Rows are points. The last column is the point's height on a tilted bowl or saddle (a function of degree 2), plus a little noise. Count its main directions that bend up, bend down and stay straight.
In the rows, zero is written as 128.

Points (9 x 3)
[[145 104 110]
 [132 117 103]
 [104 127  95]
 [ 98 143 101]
 [106 112  94]
 [184 113  87]
 [135  75 136]
 [106  74 112]
 [135 119 103]]
Directions: 1 up, 1 down, 0 straight

Points (17 x 4)
[[181 183 116  74]
 [139 123 119 125]
 [156 176 129 102]
 [129 120  90 122]
 [122  97 139 119]
 [151 166 123 110]
 [154 141 103 117]
 [115  64 181  78]
 [123 127 118 124]
 [ 84 117 120  96]
 [154  99 167  98]
 [135 153 155 125]
 [126 143 104 118]
 [118 121 129 125]
 [149 130 132 122]
 [176 106 120  98]
 [ 76 117  96  75]]
Directions: 0 up, 2 down, 1 straight

Points (25 x 5)
[[144 150 111 136 113]
 [155 113 140 164 146]
 [163  89 107 172 129]
 [140 174 106  91  76]
 [ 85 129 118 162 146]
 [105 120 112 123 122]
 [138 107 100 118 127]
 [145 130 126 108 131]
 [ 92 161 125 115 114]
 [119 152 168 135 119]
 [149 121 150 119 125]
 [120 100 148 142  98]
 [130  98  74 153 111]
 [ 96 166 158  96 121]
 [161 175 125 112  46]
 [ 96 128  71 114 132]
 [119 165 129 125 100]
 [146  83 123 148  85]
 [102 110 121 118 118]
 [116 192 177 159 126]
 [149 104 203 150 111]
 [166 160 180 125  85]
 [137 118 100 129 123]
 [116 119 125 123 121]
 [121 104 123 185 166]]
Directions: 1 up, 1 down, 2 straight

Points (26 x 5)
[[130 133  87 125 122]
 [ 72 173 109 142 109]
 [131 138  65 101  82]
 [100 108 137 104 128]
 [119  99 130  88 132]
 [ 57 126  82  82  28]
 [127 167 133 101 143]
 [126 158  74 122 123]
 [187 127  69 127  87]
 [126 132 129 108 138]
 [162 107 145 112 131]
 [113 119 137 129 130]
 [132  90 127 117 128]
 [153 112 155 116 136]
 [153 139 106 166 157]
 [128 138 158  91 154]
 [116 128 142 100 143]
 [ 91 128 105 131 109]
 [ 96 134 118  95 123]
 [ 92  94 122 118 101]
 [141 123 122 122 134]
 [ 99 114  86 134  99]
 [142 105 166 201 106]
 [144 149  99  89 114]
 [141 105 164 140 128]
 [128  99 166 118 139]]
Directions: 1 up, 2 down, 1 straight

Points (38 x 7)
[[102 121 121 100 144  81 122]
 [124 162 115 146 158 153 113]
 [128 132  75 128 196 130  31]
 [193 149  74 114 196 153  92]
 [134 135 122 112 137 135 124]
 [115 154 119 139 101 131 108]
 [136 138 132 150 172 133 103]
 [163 178 146 147 140 129 114]
 [ 93 112  90 137 105 147 110]
 [189 101 144 101  94 153 149]
 [123 147 106  54  98 123 168]
 [101  96 144 116 124 122 124]
 [152 130  87 186 136 117  98]
 [122 130 139 109 146 156 127]
 [111 132  90  99 130 100 113]
 [100  97 105  96 146 125 121]
 [123 110 145 185 133 128 153]
 [ 92 104 144  84  72 146 132]
 [110 166 153 114 133 154 128]
 [101 127 152 126 129 143 127]
 [112 113 109 137  61 139  98]
 [ 71 134 108 170 114 120 140]
 [118 152 115  89 172 130 136]
 [116 164 119 144 163 130 113]
 [123 129 138 145 142 123 120]
 [176 166 133  80 137 166 140]
 [127 106 119 161 136 125 119]
 [ 99 134  67 137  84 123  54]
 [108 185 163 110 173 167 133]
 [124 172 130 147 154  95 115]
 [164  86 119 148 111 175 160]
 [166  87  42 173 102 142  74]
 [129 122 128 126 143 152 122]
 [120 118 147 156 132 129 129]
 [ 94 120 146 103  81 149 123]
 [143 126 129 115 146 147 124]
 [156 143 135 160 129 135 129]
 [135 130 124 103 134 142 131]]
Directions: 2 up, 2 down, 2 straight

Points (67 x 9)
[[153 107 126 157 130 130 145 160 113]
 [172 113 107 164 109 145 142 147 108]
 [119 151 124 112 175 156 158 130 126]
 [119 187  94 152 116 181 102  80  76]
 [ 88 116 138  95 107 101 156 114 105]
 [ 85 131 129 117 159 116 120 140 116]
 [142 159 107 141 151 124 126 164 107]
 [142 140 125 133 104 157 168 112 142]
 [ 77 138 122 117 119 138 146 110 101]
 [185 110  61 100 119 118 133 150  67]
 [148 149 140 145 154 129 114 116 113]
 [142 140 145 101 129 133 133 169 122]
 [114 154 127 127  91 107 221 114 143]
 [146 134 137 115 150 136  96 145 114]
 [186 126 144 129 114 108 154 124 113]
 [ 85 149 140 132  80 145 130 168  93]
 [156 137  98 130 129 161 115 138 109]
 [101  83 116 108 122 175 213 145  97]
 [134 111 122 132 128 113 142 138 123]
 [110 106 101 137 145 125 167 167 119]
 [161 134  77 111 118 128 123  87 118]
 [124 152 113  98 120  97 130 132 116]
 [131 133 106 168 115  97 105 155 112]
 [151 155 167 113 142 154 112 151 104]
 [157 113 139 143 147 123 123 130 114]
 [ 93 125 139  78 137 121 103 153 131]
 [ 93 133 127 126 126 133 146  83 110]
 [159 166 159 164 109 159 138  96 107]
 [ 92 177 122 116 103 165 144 153  95]
 [157  89 134 132  95 142 124 127  99]
 [171 142 110 142  77  84 122 119  71]
 [127 112  97 130 154 143 122 101 121]
 [169 156 162 146 138 128 135 145 100]
 [123 137  96 105 142 148 111 171 103]
 [119 151 125 110  92 130 157  85 123]
 [120 126 113 138 101 170 100 150 107]
 [165 127 164 163 134 152 141 146  98]
 [165 117  76 154  77 171 130 115  88]
 [135 140 162 158 150  91 139 177  92]
 [120  84 109 166 113 122  88 195 140]
 [131 106 140 164 128  90  97 156 121]
 [ 72 108  82 144 113 104 153 124  84]
 [214 111 140 125 122  71 140 115  65]
 [ 98 156  95 133 160  94 144 114 104]
 [125  88 146 104 153 136 138 121 112]
 [ 91 114 135 128 103 120 137 104 103]
 [129 147 142 156 106 148 166 115 126]
 [179 107 140 115 116 134 149 162 101]
 [ 88  72 115 111 121  61  89 108 130]
 [144 115 136 110  94 102 163 174 107]
 [148 103 138  83 158  87  73  93 130]
 [152 134 146 121 117 141 160 140 135]
 [ 99 107 109 127 102  51 120 138  98]
 [108 134 140 177 101 134 161 142 102]
 [139 119  85 133 112 129 115 126 114]
 [109 106 146 101 175 143 116 144 109]
 [141 183 131 140  68 150 137  99  88]
 [153 106 117 138  91 165  83 107 104]
 [105 176  85 144 194 103  78 149  65]
 [106 124 115  89 131  70 129 132 113]
 [161 127 138 141 123  86 162 101 118]
 [143  72 129 189 168 178 120 139  75]
 [147 202 124 128 130 127 118 104  96]
 [151 124 136 137 121 160 167 114 141]
 [125  99 138 108 175 145  87 165 110]
 [123 151 209 122 126 144 166 138 110]
 [197 128 106 151 175 114  87  94  90]]
Directions: 1 up, 5 down, 2 straight

Points (75 x 9)
[[134 105  80 122  99 156 132 119 117]
 [142 144 117 141 128 136 123 203  89]
 [141 152  91 190 163 127 120 110 110]
 [154 155 124 159 177 112  90 112 143]
 [118 157 173 172 171  76 153 153 156]
 [139 114  89 122  84 167 129 140 125]
 [113 117 184 132 116 163 142  91  88]
 [131 155 118 114  97 113 152 112 136]
 [179 106 152 111  82  90 125 103 140]
 [102 109 140 112 108 133 124 190 102]
 [104 123 190 124 130 161 123 159  76]
 [106 137 107 119 124 106  60 146  91]
 [108  96  95 130 125 150 139  90 100]
 [ 88 141 106 160 168 137 136 162 150]
 [ 84  99 106  94 137 116 126 146 115]
 [119  69 139 161 154 142 131 151  96]
 [143 133 118 113 103 103 131 139 130]
 [159 124 108 141 136  80  94 120 106]
 [114 158 112 164 124  92 117 118 112]
 [112 117  70 170 188  99  89 120 128]
 [ 96 153 156 132 115 157 147 120 107]
 [126 140 115 156 122 155 139 109 106]
 [115 110 115 138  99 129  85 122 118]
 [ 80 151 133 123 122  85 127 147 116]
 [ 85 112 179 151  96 120 136 153 111]
 [ 97 142 140 135 124 135 100 140 110]
 [100  83 103 160 133  66 184  87  80]
 [153 141 136  65 138 124 136 135 162]
 [171 174 101 134 107 121 105 139  95]
 [131 118 105 122 110 104 156 123 135]
 [137 131 122 115 133  98  53 141 111]
 [137 158 105 104 122 126 104  81 130]
 [137  94  72 128 131  84 163 134 103]
 [ 96  81 139 104 172 163 132  57 108]
 [115 153 108 167 146 132 123 104 114]
 [ 86 149 124 115 128 110 133 125 129]
 [125 109  95 147 148 140 130 131 112]
 [ 89 135 151 135 108 148 131 130 107]
 [113  79 136 127 121 116 137  66  80]
 [105 171 163 102 102 155 165 114 128]
 [138 145 115 124 129 156 100 100 130]
 [134 104 107 108  89 173 109 151 118]
 [124 150 115 137 117 141 128 126 118]
 [193 124 107 112 131 163 114 132 118]
 [134  81 128 182 119 126 134 125 125]
 [110 117 153 150  95 162  97 124 110]
 [130 112 159 107 175 113 160 154 138]
 [145 129  98 118 101 153 121 183  99]
 [158 135  68 138 181 128 171 117 112]
 [125 127  95 189 132 140 131 153 116]
 [121 102 160 149  87 101 125 152 135]
 [161 164 139 131 177  92 135 155 121]
 [107 122  77 167 144 140  92  86  93]
 [115  76  92 139 125 126 142 123  98]
 [144 131 124 152 137 118 113 115 125]
 [120 154  96 146 128 171 114 155  81]
 [ 89 133  96  94 134 154 153  67 142]
 [ 99 103  87 128 166 121 138  84 107]
 [144 101 137 105 146 128 139  94 127]
 [145 109 128 151 134  96 159 102 111]
 [150 139 126 119 105 133 150 134 141]
 [143 122  95 146 146  53 158 137 110]
 [138 124 160 158 105 105 124  88 114]
 [177 103 101 148 148 135 183  89  79]
 [166 145 158 103 120 102 117 119 121]
 [127 158 151 116 190 161 142 141 147]
 [107 131  90 178  76 155 134 117  99]
 [179  85 119 148 122 152 141 120 105]
 [ 74 155 143 161 139  99 199 130 186]
 [125 159 159  88 155  95 139 111 137]
 [135 164 135  96 147 159 157 133 154]
 [156  76 126 115 122 132 133 168 103]
 [136 144 126 183 142 156 122 145 102]
 [170 136  95 103  81 118 110 177 114]
 [126 127 172 174 108 225 116 135  12]]
Directions: 3 up, 5 down, 0 straight

Points (69 x 9)
[[100 154 108  50 165 104 185 149  89]
 [ 71 143 137 103 161 110 134 100  92]
 [203 152 173 101 121 162 114 145 120]
 [175 128 131 156 105 158 179 147 116]
 [146 141 114 105  94 124  47 121  92]
 [155 146 140 105 119 108 112 151 125]
 [ 88 131 140  87 122  89 156 144 101]
 [120 104 107 175 150 158 109 179  81]
 [177 151 141 105 120  83 126 112 118]
 [103 141 151 111  87 131 157  94 101]
 [105 141 150 157 137  91 171 162  98]
 [116 109 125  99 122 155  96 123 110]
 [143 152 143 143 173  98 118  83 103]
 [130 142 163 156 135 127 178 126 113]
 [132 117 137 160 176 127 126  78 103]
 [167 176 124 124 127 123 147 140 124]
 [ 96 101 173  84 203 143 118 114  86]
 [120 112 145 146  87  95 142  95 107]
 [ 63 127 149 127 132 127 131 100  90]
 [142 135 126 111  94 146 100 130 119]
 [124 130 110 152  98 137 106 118 107]
 [138 106 102  86 137 186  93 159  94]
 [129  86 135 125 126  86 115 117 111]
 [ 99 127  84 109 109  90 125 126 102]
 [ 89 124  95 148 104 156 145 123  93]
 [140 142 107 149 147 114 137 119 117]
 [163 116 161  92 148  72 120 155 106]
 [ 98 150 127 132 147 107 108 169  98]
 [125 115 148 147 114  92 146 105 113]
 [139 143 117 163 137  97 120 148 110]
 [144 173 125 104 130 120 143 142 123]
 [129 143  93 101  97 140 179 103 109]
 [ 77 199 161  99 106 166 164 124  67]
 [101 133 143 123 122 127 140 118 115]
 [126 160 143 173 169 165 206 144  87]
 [121 151 133 131 100 158 135 124 113]
 [103 125 136 112  91 119 154  82 101]
 [169 138 147 140 133  81 133 131 119]
 [170 153 174  98 150 105 153 157 118]
 [130  52  98 150  96 124 106 145  89]
 [127 112 155 142  85 123 183 101 103]
 [ 83 113 125 121 132  63 115 151  87]
 [ 98 130 144 130  93 116 129 109 107]
 [159 149 144 111 137 111 110 116 124]
 [136 163 140 136  94 113 145  75 101]
 [ 96 135 142 168 157 123 171 201  75]
 [170 128  86 126 138 115 166 126 120]
 [115 106 149 195 135 101 119 147  95]
 [155 143 146 173 120  85 154 141 112]
 [132 128 117 145 105 149 107 140 113]
 [141 100 120 173 158  79 105 119  95]
 [108 124 144 117 160  68 131 164  94]
 [128 121 165  91 158 188 140 128 103]
 [113 150 145 184 141 177 105  94  80]
 [108 152 172 128 109 124 102 158 105]
 [103 106 122 128 161 150 156 101 104]
 [145  75 105 117 160 107 169 154 101]
 [117 156  98 114 205 142 166 113  99]
 [141 189 169 104 138 119 115 135 111]
 [122  98 104 175 121 126 115 138 101]
 [147 162 110 120  77 146 147 113 112]
 [113 117 119 123 136 136 154 147 117]
 [ 75 137 122 171 158 120 140 160  83]
 [133 151 124 142 103 149 176 158 114]
 [107  96 142  86 113 142 121  96 105]
 [100 146 148 160 142 136 126 149 103]
 [141 135 166 102 116 157 190 111 107]
 [109 139 101 120 126 138 112 104 107]
 [135 126 139 118 171 130 114 118 120]]
Directions: 0 up, 8 down, 0 straight
